Rows are points. Each copy is the shape, with its points in the same order, turned, moved and blurred by noise. Is it also mirrored, or only turned?
In the rows, zero is written as 100.

Shape (7 x 3):
152 87 142

97 66 131

131 163 27

88 126 97

141 84 125

147 140 102

51 114 102
Copy 1 (7 x 3):
82 27 86

61 82 79

195 95 131

107 101 129

92 46 81

135 47 125

81 132 127
Copy 1 is: only turned
Copy 2 (7 x 3):
106 146 150

67 119 111

189 38 117

130 94 77

97 121 138

161 102 123

93 89 47
Copy 2 is: only turned

Shape (11 x 6):
144 148 174 140 113 121

67 130 110 103 100 120

103 122 151 158 147 171

164 103 117 128 77 86

120 73 116 89 88 82

97 83 82 93 105 79

76 100 91 123 129 90

135 81 126 99 87 108

67 95 107 104 115 115

83 142 93 91 136 130

50 138 87 86 80 154
Copy 1:
89 47 177 144 77 124

61 118 118 118 86 94

49 59 114 161 77 156

164 89 151 126 85 114

147 107 107 125 121 83

122 115 89 92 121 89

82 94 86 89 89 99

134 101 126 147 117 105

80 107 94 124 100 102

40 111 121 104 104 124

40 163 115 140 81 98
Copy 1 is: mirrored
Copy 2 (11 x 6):
156 116 140 41 144 92

91 137 100 93 114 82

165 121 101 78 169 37

141 66 111 63 85 105

89 66 126 102 98 111

84 93 95 132 86 111

116 122 99 139 106 87

105 65 117 82 110 98

91 118 97 122 115 76

97 151 82 106 141 110

61 160 64 85 112 64
Copy 2 is: mirrored
Copy 3:
70 132 122 107 66 5

105 118 122 84 121 86

101 165 173 131 89 40

81 101 76 122 36 68

110 62 91 125 75 85

109 81 83 129 102 112

88 111 112 134 124 107

118 81 104 120 57 70

114 100 132 114 118 97

125 142 106 102 139 70

142 132 124 49 128 103
Copy 3 is: only turned
Copy 4, 11 rows:
74 163 165 33 62 111

93 106 145 106 107 133

140 184 169 65 88 118

55 136 98 54 67 71

90 88 92 61 91 69

89 99 87 80 122 95

100 117 120 90 144 105

102 107 103 65 68 73

124 105 128 96 121 107

114 118 123 90 102 162

106 98 135 151 85 148
Copy 4 is: only turned

Shape, 13 rows:
94 116 171 141 90 141 116 106 77

103 51 93 82 36 92 61 103 108

67 87 110 113 77 62 115 95 42

75 102 80 97 63 130 90 115 78

62 83 103 124 77 79 131 91 109

83 96 5 100 151 159 65 90 87

150 67 97 116 86 124 76 52 101

46 90 67 97 108 96 123 91 103

96 111 54 114 120 85 85 105 107

67 66 157 118 71 133 82 69 59

54 121 106 97 106 45 100 89 101

101 82 125 46 66 94 119 83 64

46 78 84 141 146 106 91 154 87
Copy 1, 13 rows:
91 128 118 145 47 113 76 85 136

98 120 63 55 113 43 71 84 69

35 132 73 105 90 97 112 76 95

84 95 57 109 88 103 50 82 83

68 107 61 82 106 109 111 83 124

116 21 74 101 123 152 66 14 34

120 112 115 51 73 111 97 60 55

73 76 62 91 140 122 111 68 105

113 66 61 110 117 112 125 70 72

71 153 117 92 85 92 62 31 108

75 115 71 120 143 101 144 98 92

40 124 112 75 105 99 70 114 70

82 41 70 140 97 83 112 37 121
Copy 1 is: only turned
Copy 2, 13 rows:
87 156 133 140 112 81 151 107 85

64 72 45 104 61 87 153 96 149

112 84 65 92 101 75 173 117 56

66 90 84 110 113 133 158 115 105

117 105 60 91 125 80 125 108 98

69 7 134 88 112 175 92 93 94

81 75 113 114 71 84 127 35 126

105 71 79 62 130 114 112 124 91

77 58 73 99 104 121 86 95 69

83 94 132 121 104 54 183 113 118

77 90 60 67 119 68 108 126 55

79 112 86 51 62 90 175 100 97

115 65 101 138 109 121 95 162 69
Copy 2 is: only turned

Shape:
131 112 104 87 124 85 75 102 71 67 70 92

158 118 134 166 93 83 123 79 52 83 182 121

110 118 76 75 97 101 84 78 163 106 105 94

126 124 104 79 100 82 121 144 117 79 137 85

32 145 63 102 38 137 91 102 110 96 102 130

62 104 82 117 128 150 81 101 96 81 148 98

44 67 107 136 106 137 56 70 120 65 103 109

55 88 113 111 101 65 84 93 131 94 66 91

75 51 28 82 88 130 110 142 118 114 81 81

97 50 80 81 99 138 62 105 140 55 122 106

73 58 102 107 45 105 147 105 99 146 85 64

28 134 107 99 137 97 97 101 124 75 141 106

90 118 67 122 78 98 80 112 140 95 115 57

110 116 77 138 113 105 62 123 87 109 85 173

101 99 62 83 85 88 115 138 68 107 106 99

37 88 158 66 125 61 63 108 87 110 140 88

84 42 64 55 69 73 72 56 151 77 120 105
Copy 1:
135 83 112 125 64 95 128 100 128 56 62 85

50 100 107 166 109 60 151 71 30 36 84 134

122 86 109 177 111 129 68 87 121 108 97 63

134 104 112 139 134 124 108 94 74 38 76 80

139 140 92 142 104 166 131 76 127 117 174 130

133 127 101 128 90 100 150 72 68 129 123 67

101 99 57 134 73 92 142 94 119 144 143 47

110 104 51 131 79 120 101 146 134 101 102 90

170 145 93 110 134 72 90 97 150 125 121 85

117 105 93 140 130 87 117 63 137 103 115 21

131 112 66 114 144 80 58 136 104 105 142 138

113 132 92 130 63 156 125 113 67 105 116 57

158 120 74 185 115 104 102 100 99 110 103 90

93 127 82 121 87 116 150 40 137 109 55 121

151 130 122 120 135 99 127 98 113 73 89 116

84 81 100 103 115 145 142 179 78 116 87 62

83 105 126 176 138 101 84 122 160 108 129 36
Copy 1 is: mirrored
Copy 2 (17 x 12):
82 83 89 92 125 109 75 145 68 80 103 81

130 94 148 56 64 96 87 129 121 31 14 92

80 107 96 129 77 122 141 88 79 105 114 116

92 132 113 127 86 79 105 103 97 57 99 53

67 146 138 52 90 116 82 26 70 120 120 124

146 122 136 68 134 103 119 70 52 92 95 100

139 116 122 47 123 110 114 102 68 163 103 122

87 105 88 98 119 100 98 101 114 163 100 95

107 126 128 136 137 61 89 72 83 106 168 145

146 135 120 108 90 100 115 121 47 121 141 118

80 153 126 104 132 74 94 91 168 104 116 155

127 122 112 84 121 123 120 47 83 124 85 48

67 124 142 125 106 83 124 87 70 120 90 109

102 67 76 57 83 64 61 73 52 91 89 121

92 122 119 118 119 80 52 84 96 64 113 106

136 165 58 103 143 126 81 96 105 127 55 67

129 130 114 148 71 151 92 116 90 149 132 137
Copy 2 is: mirrored
Copy 3 (17 x 12):
156 90 87 85 48 99 87 118 90 79 126 118

88 59 56 99 160 69 82 118 41 28 141 66

146 132 94 113 122 126 112 81 140 115 106 87

99 92 88 74 107 139 78 149 112 96 114 79

114 128 125 72 137 139 56 29 76 115 72 136

98 118 58 90 129 104 117 92 55 124 74 135

118 147 106 128 104 79 124 74 35 124 94 139

115 135 134 133 57 89 83 89 94 109 83 98

105 106 143 47 104 81 112 95 137 165 89 135

129 138 109 98 123 114 135 123 78 154 134 128

105 113 182 76 129 51 85 110 123 83 55 100

84 143 66 111 92 139 94 88 54 116 54 83

100 139 93 110 121 101 71 106 139 107 96 126

115 34 93 116 91 107 78 55 72 121 123 122

112 80 111 44 96 89 64 113 112 122 94 104

137 120 101 131 84 97 55 154 42 125 38 68

157 173 129 103 121 86 105 93 104 164 134 64
Copy 3 is: only turned
Copy 4:
138 98 98 117 75 84 118 119 83 115 121 104

51 65 5 76 90 66 114 100 134 91 160 58

93 111 94 141 137 139 70 106 86 86 107 133

80 88 85 69 79 97 69 115 93 71 105 130

92 153 58 109 105 150 83 35 130 133 58 126

71 157 50 102 94 135 146 104 97 81 86 104

122 163 59 143 128 126 156 80 122 61 87 87

149 135 110 118 112 132 91 71 119 59 122 92

80 130 158 88 122 145 142 78 113 95 82 155

102 122 79 137 121 113 145 115 114 52 77 161

64 125 166 96 112 112 93 57 171 86 103 86

101 154 43 100 69 164 94 87 83 52 96 92

86 151 94 97 141 104 82 74 85 86 109 124

140 99 48 73 131 149 141 102 121 141 124 112

79 105 116 70 73 117 111 81 117 118 117 134

119 163 82 119 33 140 84 120 147 47 142 102

97 108 104 180 118 134 111 67 119 48 127 175
Copy 4 is: only turned
